Each row is a point. Each copy is the shape, with its points in the same order, turned, moved and blurred by noise. Is it also mirrored, or only turned?
In the rows, 128 means zero.

Shape:
[[121 173  87]
 [125 158 109]
 [100 117  84]
 [140 132 112]
 [111 111 156]
 [136  67 174]
 [141 154  92]]
Copy 1 (7 x 3):
[[146 167  75]
 [144 160  99]
 [138 109  80]
 [121 147 114]
 [152 120 153]
 [116  97 189]
 [121 164  89]]
Copy 1 is: mirrored
Copy 2, 7 rows:
[[ 77 155 115]
 [102 146 123]
 [ 90 107  98]
 [125 136 115]
 [133  94 158]
 [180  79 138]
 [102 157 102]]
Copy 2 is: only turned

Shape (8 x 4):
[[148 120 123 121]
 [157 107 158 125]
 [107 140 122 130]
 [198 148 156 215]
 [122  86 112 123]
 [128  95 148 117]
 [121 155  87 116]
 [149 153 147  93]]
Copy 1:
[[128 112 120 111]
 [150  99 137 114]
 [111 129 138 154]
 [223 133  96 162]
 [100  87 116 127]
 [128  84 148 115]
 [ 82 151 113 134]
 [130 152 153 105]]
Copy 1 is: only turned
Copy 2, 8 rows:
[[150 102 114 136]
 [143 122  84 163]
 [123 122 144 128]
 [175 109 139 244]
 [109  90  98 130]
 [118 123  89 142]
 [144  96 154 106]
 [173 139 107 114]]
Copy 2 is: mirrored

Shape (9 x 4):
[[ 91 144 125 115]
 [125 125 151 151]
 [129 154 101  56]
 [117 129 126 154]
 [ 42 114 117 155]
 [161 155 157 159]
 [156 106 155 182]
 [148 139 134 157]
 [135 141 146  93]]
Copy 1, 9 rows:
[[113 148 109 111]
 [134 149 130 152]
 [132  98  75  69]
 [122 137 136 149]
 [ 59 177  97 162]
 [165 142 165 140]
 [160 134 159 187]
 [144 122 153 145]
 [162 137  98 106]]
Copy 1 is: mirrored
Copy 2 (9 x 4):
[[ 88 128 118 141]
 [130 106 145 146]
 [105 197  98 140]
 [122 111 146 124]
 [ 72  71 105 124]
 [141 136 187 151]
 [171  91 176 133]
 [138 123 170 128]
 [131 158 124 161]]
Copy 2 is: mirrored
Copy 3:
[[111 113 142  94]
 [123 133 144 150]
 [123 123  81  59]
 [138 113 147 141]
 [ 98  67 190 119]
 [155 169 136 152]
 [143 137 139 192]
 [153 139 132 148]
 [113 148 103 106]]
Copy 3 is: mirrored

Shape, 9 rows:
[[114 164  97 125 115  89]
 [115 166 155 117 164 100]
 [106 161 113  95 108  83]
 [167  91 135 125 139 130]
 [106 161 142 103 121 154]
 [102  85 134 161 174 148]
 [ 94  89 170 158 118 111]
 [104 139 103 157  98 130]
 [169 156 169 169 134 155]]
Copy 1, 9 rows:
[[ 84 115 142 133 100 132]
 [109 134 181 132 148 108]
 [ 89 115 150  99 101 130]
 [180 117 119 153 130 134]
 [112 162 143 114 146 159]
 [139 106  95 166 200 123]
 [134  70 139 141 180 165]
 [ 89 115 111 154 127 171]
 [152 153 164 198 146 169]]
Copy 1 is: only turned
Copy 2:
[[ 90 160 145 113 116  85]
 [ 82 120 175  88 133 132]
 [ 93 154 141  87  96  81]
 [153  82 137 123 117 132]
 [ 99 137 113  75 126 142]
 [ 90  56 107 145 150 138]
 [ 80  89 117 148  78 158]
 [ 91 150 100 142 124 112]
 [134 134 159 135 159 186]]
Copy 2 is: only turned
Copy 3:
[[134 135 113 119  81  87]
 [ 93 153 120  95 139  98]
 [136 119 120  86  85  86]
 [142 125 150 151 148 154]
 [ 98 123 103  88 105 147]
 [108 104  83 169 174 138]
 [ 85  66 135 148 145 116]
 [110 104 100 151  76 120]
 [ 70 159 149 154 119 163]]
Copy 3 is: only turned

Shape, 14 rows:
[[128 150  75  87 150 155 149 136]
 [142 114 142 114  95 135  98 168]
 [139 134  62 139 123 183  88 142]
 [125 116 132 148 153 161 131 105]
 [140 135 100 152 122 149 123 116]
 [117 152 157 126 113  67 159  99]
 [123  95  98  81 148 155 110 151]
 [168 174 103 104 139 149 124 115]
 [ 69 122 126 109 128 152 120  90]
 [109  86 164 163 105  86 116 108]
 [121  98 136 172 129  61 121 135]
 [170 112 155 123  95 162 152 167]
 [ 60  94 121 117 144 164 115 173]
 [107  61  96 131  83 137 112 122]]
Copy 1:
[[131 121 189  77 151 116 123 152]
 [164 106 129 125  78 153 117 157]
 [ 95  89 198 139 104 138  84 146]
 [130 100 155 163 148 144 132 110]
 [117 116 160 153 113 111 115 128]
 [153 186 110 128 126  90 164 132]
 [141  97 162  75 121 168 112 117]
 [148 150 205 135 142 123 105 153]
 [103 144 160 115 120 158 177  97]
 [145 134  77 152  87 130 139 108]
 [128 141  62 130 104 102 103 121]
 [195  80 145 135 102 121 133 167]
 [100  80 124  82 126 193 148 136]
 [114  84 131 103  53 120 135  96]]
Copy 1 is: mirrored
Copy 2:
[[160 104  78  94 107  97 173 121]
 [174 127 164 130 103 128 106 142]
 [150 149  73  94  82 131 104  90]
 [118 119 109 128 155 150 135 118]
 [125 126 121  99 116 127 119 107]
 [ 99 111 193 129 137  85 173 138]
 [191 108  83 143 121 110 138 122]
 [154 142 121  67 131 110 165  96]
 [120 136 101 177 120 142 175 120]
 [104 113 179 175 143 119 100 135]
 [ 99 111 160 151 143  85  81 146]
 [172  85 166  90 110 161 119 146]
 [154 121  71 167 113 135 121 181]
 [144  94 122 175  84 138  94 102]]
Copy 2 is: mirrored
